Each row of a before or after table is a point. The points were changed in one or more steps. Then noise was added and the rows were shuffled. The steps act on columns, c1 being the first. Name the steps. A step turns or swaps two columns, mirrors them in a line or flattens them onto one, adds a multiple of one to another, or multiplies or shifts one. Angles are multiples of 10 degrees, from the lower column toward the higher: turns from -170 to 170, lines from 10 to 170 but not 90. Use the fewest steps. Two steps may share a column if one is a turn and the other turns, adds or multiplies; they go together, in the order done. Otherwise the lowest column goes first.
(in the rows, 128 means zero)

Before (12 x 2):
[[124  76]
 [155 111]
 [ 92 139]
 [165  91]
 [111  58]
 [ 71 103]
 [159 121]
 [ 90 121]
 [119  75]
 [ 72  17]
 [167 124]
 [112 152]]
After (12 x 2):
[[ 98 140]
 [166 158]
 [168 143]
 [186  39]
 [131  97]
 [185 125]
 [138  94]
 [145  76]
 [101 130]
 [144 172]
 [ 90 143]
 [ 91 110]]
Steps: multiply c1 by -1; shift c2 by 20

Before (12 x 4):
[[145 106 111 118]
 [144 122 121 175]
 [113 162 249 132]
 [117 101 158 129]
 [113 122 117 122]
 [140 126 119 131]
 [175 106 171 125]
 [162 136 129 153]
 [160 151 154 157]
 [127 102 110 144]
 [136 110 129 173]
 [111 142 164 127]]
After (12 x 4):
[[123 121 110 136]
 [ 91 126 144 114]
 [ 39 134 206  91]
 [134 125 193 150]
 [146 131 130 130]
 [133 173 132 145]
 [137 157 167 104]
 [149 116 126 152]
 [139 142 115 152]
 [ 99 127 144 155]
 [149 153 152 121]
 [147 174 132 133]]
Steps: turn c1 and c3 by 40 degrees; turn c2 and c4 by -90 degrees

Before (13 x 9):
[[134 113  81 176  49  49 182  75 148]
 [121 178 157 126 160 102 109 155 153]
 [ 24 203 142 167 130 151 139 112 127]
 [ 30 128 137 120  49  64 158  95 166]
 [ 77  81 199 134 146  68 135 112 187]
 [139 149 116  83 145  69 149 156 172]
 [130  87 151 102 127  60 166 166 106]
 [147  74 173 142 168 171  98 123 178]
 [159 151 114 145 116 115  85 112 131]
 [158  74 142 148 127  95 147 109  60]
 [116 161 205 110  58 111 129 105 153]
 [ 81 181 155 142  95  84 181 145 182]
 [137 207 137 108  94  74 116 226 149]]
After (13 x 9):
[[158  83  94 158 117 131 148  93  57]
 [137 161  84  55 140 167 145 113 175]
 [115 190  87 120 132 118 109 131 153]
 [ 31  78  71 112 141 151 158 195 169]
 [112 101  78 104 137  72 128 202 151]
 [ 21 183 141 190 115 105 138 175 127]
 [133  55  85 204 121 210 181 191 140]
 [159 128 125 154 121 146  82 155 129]
 [ 78  98  40 138 104  90 134  92 181]
 [137 205  76  92 230 147 116 161 147]
 [ 86 157  82 153 154 125 180 178 182]
 [147 110 145 152 106  69  96  69 178]
 [127 109  55  88 160 144 166  83 104]]
Steps: turn c5 and c8 by -120 degrees; turn c2 and c8 by 40 degrees; turn c3 and c6 by -120 degrees; multiply c4 by 1.6

Before, 12 rows:
[[ 87  73 172 154 108 108  91  95 164  68  98 154]
 [ 72 147 152 114 110 165 180 136 180 180 203  95]
 [ 71 148 105 116 129 113 100  93  97 145 198 117]
 [168  96 104  73 156 111  84 173 173 177  97  58]
 [184  67  74  75 106  74 112 150  86  75 116  99]
 [122  96  99  73 101 172 135  98  99 163 152 178]
 [ 81 110 149 105 147 143 170  68 112 131 173 122]
 [151  97 195  98 122 180  93 165  92  88 153 127]
 [172 139 146 105 108 131 119 109 175 126 121  95]
 [ 75 138 113 112 125  72 154  93  84 109 128 176]
 [102 184  88 147 166 185  97 168 134  70 175  84]
 [140  99 114 166 103 153 109 167  88 105  85  81]]
After (12 x 12):
[[128  97  82  75 110 200 114 151  56  20 122  63]
 [150 175  98  78  99  90 129  92  82 196 163  98]
 [ 97 122 149 106 155  83 174  69 102 130 183 112]
 [ 85 154 169 157 108 116  93  96 185  11 112  67]
 [142  83  88 144 168  67  95 166 141  14 186 188]
 [178 127 189 103 123 101  94 168  77  43 163  94]
 [ 49 172 105 121 124 137 151  94  52  87 140 137]
 [169  93 149 108 105 151 123 103 204 123 131 133]
 [152  75 110 164 102 117 111 169  60  79  99 102]
 [107  94 153 115 111  65 177 135 206 229 214 148]
 [147  58 102  75 155 167  87 174 201 232 108  91]
 [ 76 113 103 110 126 102 105  97  73 158 210 151]]
Steps: mirror c1 and c6 in the line at 20 degrees; swap c2 and c12; multiply c9 by 1.6; multiply c10 by 2; shift c11 by 10

Before, 12 rows:
[[141 178 143 138  82 118  98 140 117 180 114  77 191 116 177  69  97 168]
 [154 135 172  56 167  99 141 161 185 182 188 189 176 113 113 157  50  90]
 [101 176 155 139 192 151  76 144 187  71 115 164 140 177 155 167 109 142]
 [112  97 113  75 108 162  84  96 145 125  83 136 138 111 143  74  86 101]
 [184 150  88 101  93 154  68 159 191 173 124 108 135  88 106 134 147  99]
 [172 147 169 116  87 102 118  98 134  73 127  96 188 162 158  75 116  61]
 [150 158 141 132 197 148 156 175  90 117 158 166 116 136 131  71  87  72]
 [120 138  94 132 118 132 131 126 143 122 146 161  89 118 136 170  70 105]
 [ 87 190 179  50  87  99 148 149  95 103 133 169  91  69 175 113 129 162]
 [ 78 114 177 107 164 186 117 166 130 101 182 176 129  86 104  83 144  57]
 [139 107  82 160 120 153 109 172 138 179 150  81 104 147 181  53 132 153]
 [ 96 114 120  64 148 106 163  85 113 143 121  79 141  91 172 114  91 140]]
After (12 x 18):
[[159 144 145 119  88 101 168 159 137  76 130  93 187 161 161  78  92  61]
 [ 99 142 121 133 117 134  93 128 142 121 167 165  90 113 140 168  83 102]
 [ 89 186 120  50  83  99 185 108  99 104 141 171  90  68 177 112 149 165]
 [ 92  95 166  75 106 161 107 162 150 123  37 135 137 108 142  74 102 101]
 [ 82 114  93  69 143 108 126 171 111 144 117  82 134  96 172 112 112 139]
 [122 178 162 137  78 120 136 113 116 178  99  80 187 115 175  68  92 167]
 [ 94 113 148 106 162 184 173  93 127 100 238 174 126  88 105  85 164  60]
 [112 135 119  61 169  98 174  99 183 182 249 186 174 113 113 157  47  91]
 [124 153  99 134 196 147 144  81  86 117 188 164 115 138 132  72  86  73]
 [139 108 138 160 120 153  80  83 138 180 167  81 105 145 178  54 125 152]
 [182 151 180 102  91 153  78  98 186 170 123 106 132  86 105 132 116 101]
 [ 97 175 191 137 191 150 147 110 192  66 105 160 138 175 155 169 121 143]]
Steps: turn c1 and c17 by -30 degrees; turn c3 and c7 by 80 degrees; multiply c8 by -1; multiply c11 by 2
